Rows are points. The ring and each string are closed loops that go straight from each point to the next, and from the last back to the first. Before rounding, they use only three directions, however many columns there are. Count how often each string passes through the ring. Passing back the other way cancels.

Ring (9 x 3):
[[ 0.9  1.5  3.7]
 [ 1.4  1.5  2.1]
 [ 0.9  0.9 -1.8]
 [ 0.5 -1.7 -3.9]
 [ 0.1 -3.6 -2.7]
 [-1.3 -3.6 -2.5]
 [-3.2 -2.2 -2.9]
 [-3.5  0.0 -1.3]
 [-1.2  1.1  2.2]]
String (29 x 3):
[[-0.3  0.0  2.3]
 [ 0.7  1.3  6.2]
 [ 1.8  1.5  7.2]
 [ 2.1  2.4  7.0]
 [ 0.0  2.3  1.4]
 [-0.7  0.5 -1.1]
 [ 0.7  0.1  0.9]
 [ 2.5  0.3  2.9]
 [ 2.0  2.4 -1.0]
 [ 0.1  1.9 -4.5]
 [-1.1  0.6 -4.5]
 [-0.9 -0.4 -2.4]
 [ 2.1 -1.8  0.4]
 [ 2.4 -2.7 -1.6]
 [ 1.7 -3.7 -4.8]
 [ 0.0 -3.7 -6.1]
 [-1.6 -1.8 -5.3]
 [-0.9 -1.1 -1.9]
 [ 0.5 -2.7  0.0]
 [ 0.1 -5.4 -0.6]
 [-2.2 -4.7 -3.2]
 [-4.5 -2.7 -6.1]
 [-2.8 -1.1 -3.7]
 [-0.6 -1.4 -0.2]
 [-2.9 -1.7 -0.8]
 [-5.2 -0.5 -2.4]
 [-6.7  1.3 -4.2]
 [-3.7  0.9 -2.5]
 [-1.3 -0.2 -1.1]]
Times through: 5

Ring (8 x 8):
[[ 0.6 -2.4  0.5 -0.6 -1.4 -1.3  0.5 -1.5]
 [-0.9  3.3  1.2  3.8 -0.1  1.7  1.3 -1.5]
 [-1.9  6.4  1.1  5.3  0.9  4.3  1.9 -0.8]
 [-0.8  5.5  1.0  2.9  0.5  5.0  3.3  0.1]
 [ 1.0  1.2  0.5 -2.1 -0.6  3.9  4.0  1.0]
 [-0.2 -3.9 -1.3 -4.4 -0.4  1.0  0.0  0.6]
 [-1.7 -6.2 -2.1 -3.6 -0.1 -1.5 -3.4 -0.5]
 [-0.4 -5.7 -0.9 -2.8 -1.0 -2.4 -2.0 -1.2]]
String (28 x 8):
[[ 1.5 -8.1 -1.0 -6.7 -1.9 -2.5 -0.3 -0.2]
 [ 0.5 -3.4 -0.3 -3.0 -1.0 -0.2  0.5 -0.4]
 [-2.3 -2.4 -1.3 -0.2  0.4 -0.1 -2.7 -0.9]
 [ 0.8 -2.7  0.1 -2.5 -1.2  0.0  1.3 -0.4]
 [ 3.0 -6.2  0.5 -5.4 -2.7 -2.4  2.1 -0.7]
 [ 3.6 -7.5  0.9 -5.3 -3.4 -4.3  1.8 -1.5]
 [ 1.9 -3.7  1.0 -1.6 -2.3 -2.6  1.3 -1.8]
 [ 2.7 -1.4  1.9 -1.1 -2.5 -1.0  3.6 -1.4]
 [ 0.3  2.8  2.0  3.9 -1.0  0.4  2.2 -2.1]
 [-3.0  5.3  0.8  6.9  1.1  2.2 -0.7 -2.0]
 [-2.4  2.7  0.0  3.5  0.8  2.1 -0.6 -1.1]
 [ 0.8  1.6  1.2  0.5 -0.9  2.0  3.1 -0.5]
 [ 0.6  4.9  2.0  3.1 -0.6  3.3  4.3 -0.7]
 [ 1.0  4.2  1.9  2.2 -0.8  3.1  4.5 -0.6]
 [-1.3  1.3  0.1  1.4  0.2  1.9  0.4 -0.7]
 [-4.0  5.8  0.1  6.9  1.9  3.3 -1.4 -1.5]
 [-3.2  7.9  1.3  8.7  1.4  3.5  0.2 -2.0]
 [-3.1  4.5  0.4  6.2  1.1  2.1 -1.0 -1.8]
 [-2.3  0.9 -0.4  2.1  0.6  1.4 -1.2 -1.0]
 [-1.6  0.3 -0.1  1.6  0.2  0.7 -0.8 -1.2]
 [-2.7 -0.8 -0.6  2.6  0.5 -0.7 -3.1 -2.0]
 [-3.3 -1.6 -1.2  2.1  0.8 -0.8 -4.1 -1.8]
 [ 0.5 -3.1 -0.1 -2.2 -1.1 -0.6  0.4 -0.7]
 [ 2.6 -6.3  0.1 -5.7 -2.5 -2.1  1.8 -0.5]
 [ 0.7 -2.6  0.0 -2.5 -1.1  0.2  1.1 -0.4]
 [-2.6 -1.4 -1.2  0.5  0.7  0.5 -2.5 -0.9]
 [-4.4 -6.6 -3.3 -1.7  1.2 -2.3 -7.3 -1.2]
 [-2.2 -8.6 -2.8 -4.6 -0.1 -3.0 -5.3 -0.8]]
Times through: 0

Ring (8 x 12):
[[ 4.3 -2.4 -3.3  1.5  3.3 -2.6 -4.2  2.1  0.3 -1.1  4.1  3.5]
 [ 1.0 -2.0 -1.0 -0.1  2.2 -1.1 -4.0  3.8 -2.4  1.0  3.3  3.6]
 [-1.1  0.1  0.5 -0.5 -0.5  0.3 -2.5  4.4 -2.7  2.2  2.3  2.0]
 [-1.8  3.4  1.4  0.1 -4.7  1.3  0.7  3.2 -0.9  2.4  0.8 -0.8]
 [-0.4  4.2  1.7  0.7 -6.5  0.6  3.4  0.3  0.6  0.4 -0.7 -1.5]
 [ 1.5  3.2  1.2  1.1 -5.8 -0.6  4.1 -1.7  1.4 -1.5 -1.1 -0.7]
 [ 4.5  0.9 -1.3  2.1 -2.3 -2.3  1.7 -2.1  2.4 -3.0  0.7  0.8]
 [ 5.6 -0.8 -3.2  2.4  0.8 -3.0 -1.4 -0.6  2.4 -2.7  2.8  1.9]]
String (23 x 12):
[[ 1.2  0.7  1.1  0.2 -2.8 -1.0  1.7 -0.4 -0.8 -1.2 -0.2  1.5]
 [ 1.9  1.5  2.2  0.3 -5.1 -1.4  5.0 -3.6  0.0 -3.1 -2.3  1.0]
 [ 4.4  2.5 -0.6  2.3 -4.7 -2.0  4.0 -3.5  3.4 -3.5 -0.5 -0.5]
 [ 3.8  1.9 -2.3  2.5 -2.1 -1.5 -0.1  0.3  2.9 -1.2  2.3 -0.2]
 [ 2.3 -0.3  0.3  0.5 -1.5 -1.6  0.9 -0.7 -0.5 -1.8  0.3  2.3]
 [ 6.0 -1.3 -2.5  2.2  0.5 -3.4 -0.1 -2.2  2.1 -3.9  1.7  2.5]
 [ 8.9 -1.4 -6.9  4.4  3.4 -4.3 -4.1 -0.2  5.3 -3.5  5.5  1.8]
 [ 5.7  0.0 -5.3  3.4  1.9 -2.5 -4.2  2.3  3.7 -0.9  5.3  0.8]
 [ 3.0 -0.7 -1.6  1.1  0.4 -1.8 -1.7  1.2  0.2 -0.9  2.4  2.2]
 [ 2.4 -3.2  0.0 -0.3  1.8 -2.3 -1.4  0.2 -2.5 -1.8  1.3  4.7]
 [ 3.9 -4.2 -3.7  0.9  5.8 -2.7 -6.7  3.8 -1.3 -0.3  5.4  5.0]
 [ 3.1 -1.8 -4.5  1.8  4.5 -1.6 -7.4  5.9  0.2  1.6  6.5  2.7]
 [ 1.4 -0.5 -1.1  0.6  0.5 -1.0 -2.5  2.9 -0.9  0.5  2.7  2.2]
 [-0.3 -1.8  1.2 -1.1  0.5 -0.7 -1.7  2.4 -3.7  0.5  1.2  3.8]
 [-2.0 -0.8  0.7 -1.1  0.7  0.5 -3.8  5.7 -4.1  3.1  2.8  2.9]
 [-1.4  1.7 -0.5  0.3 -1.1  1.0 -3.3  5.9 -1.4  3.6  3.4  0.4]
 [-3.4  3.2  0.9 -0.3 -3.1  2.1 -2.2  6.6 -2.1  4.8  2.5 -0.6]
 [-3.3  3.6  2.1 -0.5 -4.7  2.0  0.1  4.6 -2.0  3.7  0.9 -0.8]
 [-2.6  7.1 -0.2  1.7 -6.7  2.8 -0.3  6.1  1.8  5.0  2.6 -4.4]
 [-0.5  4.5  0.1  1.3 -5.1  1.0  0.7  2.9  1.2  2.0  1.4 -2.0]
 [-0.4  1.7  2.3 -0.3 -4.4 -0.1  2.6  0.0 -1.5 -0.2 -1.0  0.9]
 [ 0.1  1.4  2.1 -0.2 -4.1 -0.4  2.7 -0.5 -1.3 -0.8 -1.0  1.1]
 [ 1.3  1.9  0.1  1.0 -3.2 -0.6  1.1  0.5  0.5 -0.4  0.7  0.3]]
Times through: 4

Ring (10 x 14):
[[ 0.5  0.0 -1.4 -2.2 -2.2  0.7  2.6  1.6  1.0  3.3  2.9  0.5  0.1 -1.4]
 [ 0.1 -1.0 -1.2 -3.6 -2.4 -1.9  5.8  1.6  2.8  5.1  4.2  2.3  0.7 -2.1]
 [-0.5 -2.1 -0.6 -3.8 -2.2 -3.5  7.7  1.1  3.9  4.9  4.3  3.9  0.8 -1.8]
 [-0.7 -3.1  1.0 -1.7 -1.1 -3.2  6.7 -0.2  3.6  2.0  2.9  4.1  0.3 -0.5]
 [-0.1 -2.7  1.9  0.3 -0.1 -1.2  4.0 -0.8  2.2 -0.4  1.7  2.7  0.0  0.2]
 [ 0.6 -1.8  2.6  3.0  0.7  2.0 -0.4 -1.3 -0.1 -3.5 -0.2  0.4 -0.6  1.3]
 [ 0.5 -1.1  2.2  4.6  0.5  4.8 -4.1 -1.5 -2.2 -6.4 -2.2 -1.3 -1.7  2.7]
 [-0.1 -0.6  1.0  4.3 -0.6  5.7 -5.1 -1.1 -2.9 -6.9 -3.0 -1.6 -2.5  3.4]
 [-0.2 -0.2 -0.1  2.9 -1.4  5.2 -4.2 -0.4 -2.6 -5.1 -2.2 -1.4 -2.3  2.7]
 [ 0.2  0.2 -1.0  0.3 -2.0  3.4 -1.3  0.8 -1.1 -0.9  0.3 -0.8 -1.2  0.6]]
String (26 x 14):
[[  1.2   0.3   0.2   1.3  -0.7   3.7  -1.7   0.4  -1.2  -1.0   0.7  -1.5
   -0.5   0.1]
 [ -0.3  -1.2   0.1   0.5  -1.5   1.6   0.6   0.0   0.1  -1.4   0.3   0.8
   -1.0   1.0]
 [ -0.7  -0.3  -1.7  -0.3  -2.9   2.7  -0.6   0.8  -0.8  -1.2  -0.2   0.2
   -1.7   1.2]
 [  1.1   1.4  -2.4  -2.0  -2.6   2.8   0.2   2.3  -0.5   3.2   2.6  -1.4
   -0.1  -1.6]
 [  1.6   1.0  -1.5  -2.3  -1.8   1.5   1.8   2.2   0.5   4.5   3.8  -0.9
    0.8  -2.5]
 [  0.9  -0.2  -0.5  -1.4  -1.4   0.8   2.3   1.2   0.9   2.6   2.8   0.3
    0.3  -1.4]
 [ -0.8  -1.6  -0.9  -2.1  -2.5  -1.0   4.3   0.7   2.0   1.9   2.1   2.6
   -0.4  -0.2]
 [ -1.2  -2.0  -2.1  -5.7  -3.6  -4.4   9.1   1.9   4.5   6.7   4.9   4.6
    0.6  -2.2]
 [ -0.4  -1.9  -1.4  -5.6  -2.8  -4.8   9.7   1.9   4.9   7.8   5.9   4.4
    1.4  -3.1]
 [  0.9  -1.1  -0.1  -3.1  -1.2  -2.2   6.3   1.4   3.2   5.6   4.9   2.1
    1.5  -2.8]
 [  0.5  -1.3   0.4  -1.2  -1.0  -0.6   3.7   0.5   1.9   2.1   2.8   1.6
    0.4  -1.0]
 [  0.6  -1.5   0.6  -1.4  -0.8  -1.2   4.5   0.5   2.3   2.7   3.2   1.9
    0.7  -1.4]
 [ -0.6  -2.1   0.5  -0.3  -1.3  -0.5   3.2  -0.2   1.6  -0.2   1.2   2.3
   -0.6   0.5]
 [ -1.5  -3.8   1.2  -1.2  -1.4  -3.3   6.6  -0.7   3.6   0.3   1.8   4.8
   -0.3   0.7]
 [ -0.6  -3.9   2.4  -0.3  -0.1  -3.3   6.5  -1.1   3.7   0.3   2.3   4.4
    0.3   0.1]
 [  1.1  -2.0   2.6   1.2   0.9  -0.2   2.7  -0.7   1.6  -0.2   2.0   1.3
    0.6  -0.4]
 [  1.0  -1.1   1.4   1.2   0.1   1.5   0.8  -0.2   0.4  -0.6   1.4   0.1
    0.0  -0.1]
 [ -0.5  -2.3   1.5   1.8  -0.5   1.1   0.8  -1.1   0.4  -3.3  -0.4   1.5
   -1.2   1.8]
 [  0.1  -1.4   1.0   1.3  -0.6   1.6   0.4  -0.4   0.1  -1.9   0.3   0.7
   -0.8   1.0]
 [ -0.5  -2.0   1.7   3.3  -0.3   2.8  -1.5  -1.4  -0.8  -5.4  -1.8   0.6
   -1.8   2.8]
 [  0.4  -1.2   2.8   6.3   1.0   6.1  -6.1  -2.1  -3.2  -8.9  -3.7  -1.9
   -2.4   3.9]
 [  1.1  -0.2   2.5   6.8   1.1   7.6  -7.9  -1.8  -4.3  -9.1  -3.8  -3.4
   -2.3   3.7]
 [ -0.4  -0.8   1.7   6.8  -0.1   7.7  -8.2  -2.1  -4.5 -10.9  -5.4  -2.4
   -3.6   5.3]
 [  0.8   0.3   1.2   5.4   0.0   7.5  -7.3  -1.0  -4.2  -7.5  -3.3  -3.3
   -2.4   3.2]
 [  1.1   0.4   0.6   3.4  -0.3   5.8  -4.8  -0.2  -2.9  -4.3  -1.4  -2.6
   -1.5   1.6]
 [  0.9   0.8   0.0   3.4  -0.8   6.6  -5.7   0.0  -3.4  -4.8  -1.9  -3.0
   -1.9   2.0]]
Times through: 4
String (23 x 14):
[[-0.7 -2.3 -0.1 -2.0 -1.9 -2.1  5.5  0.4  2.8  2.1  2.6  3.3  0.0 -0.4]
 [-1.2 -2.5 -1.4 -5.2 -3.2 -4.8  9.4  1.4  4.8  6.1  4.7  5.0  0.7 -1.9]
 [-0.7 -1.5 -1.5 -3.7 -3.0 -2.2  6.1  1.4  2.9  4.3  3.5  3.1  0.1 -1.3]
 [-0.2 -1.1 -0.4 -0.8 -1.8  0.5  2.2  0.5  0.9  0.6  1.5  1.3 -0.5  0.0]
 [-0.3 -0.2 -1.8 -1.6 -2.9  1.4  1.4  1.3  0.3  1.4  1.5  0.6 -0.8 -0.1]
 [ 0.5  0.9 -1.8 -0.4 -2.4  3.7 -1.4  1.4 -1.3  0.2  0.8 -1.3 -1.0  0.0]
 [ 1.0  1.5 -1.6  0.8 -2.0  5.4 -3.6  1.3 -2.5 -1.0  0.1 -2.7 -1.2  0.3]
 [-0.6  0.2 -1.6  1.2 -2.7  4.7 -3.3  0.5 -2.3 -3.3 -1.5 -1.1 -2.4  2.2]
 [-0.8 -0.9 -0.7  0.7 -2.2  2.5 -0.6  0.1 -0.7 -2.5 -0.6  0.5 -1.8  1.8]
 [-0.7 -0.4 -1.4  0.2 -2.7  3.0 -1.0  0.5 -1.0 -1.9 -0.5  0.1 -1.8  1.5]
 [ 0.6  0.9 -2.0 -1.1 -2.6  3.0 -0.4  1.7 -0.8  1.5  1.6 -1.1 -0.7 -0.6]
 [ 0.9  0.9 -2.5 -3.2 -2.9  1.1  2.5  2.5  0.8  4.9  3.7 -0.2  0.4 -2.3]
 [-0.5 -1.1 -1.5 -3.0 -2.8 -1.1  4.7  1.4  2.1  3.4  3.0  2.3 -0.1 -1.0]
 [-0.7 -1.8 -0.4 -1.5 -2.1 -0.8  3.9  0.4  1.9  1.1  1.8  2.5 -0.5  0.1]
 [-1.9 -3.5 -1.4 -6.4 -3.6 -7.0 12.1  1.3  6.3  7.2  5.4  6.8  0.9 -2.1]
 [-0.9 -3.2 -0.1 -4.7 -2.1 -5.8 10.5  0.8  5.6  6.0  5.2  5.6  1.2 -2.2]
 [ 0.6 -1.5  0.8 -0.8 -0.7 -0.6  3.7  0.3  1.9  1.9  2.8  1.6  0.5 -1.0]
 [ 0.8 -1.5  1.1 -0.6 -0.3 -0.7  3.7  0.2  2.0  1.9  2.9  1.5  0.7 -1.2]
 [-0.2 -3.2  1.8 -1.2 -0.4 -3.2  6.6 -0.4  3.7  1.9  3.1  3.9  0.7 -0.7]
 [ 0.9 -1.6  1.4 -0.3  0.0 -0.6  3.6  0.1  1.9  1.6  2.8  1.4  0.7 -1.1]
 [-0.3 -2.3  0.9 -0.4 -1.0 -0.9  3.7 -0.2  1.9  0.2  1.7  2.5 -0.2  0.2]
 [ 0.8 -1.3  0.9 -0.4 -0.5 -0.1  3.0  0.3  1.5  1.4  2.5  1.1  0.4 -0.9]
 [ 0.5 -1.6  0.6 -1.5 -0.8 -1.4  4.8  0.5  2.5  2.8  3.3  2.1  0.7 -1.4]]
Times through: 1
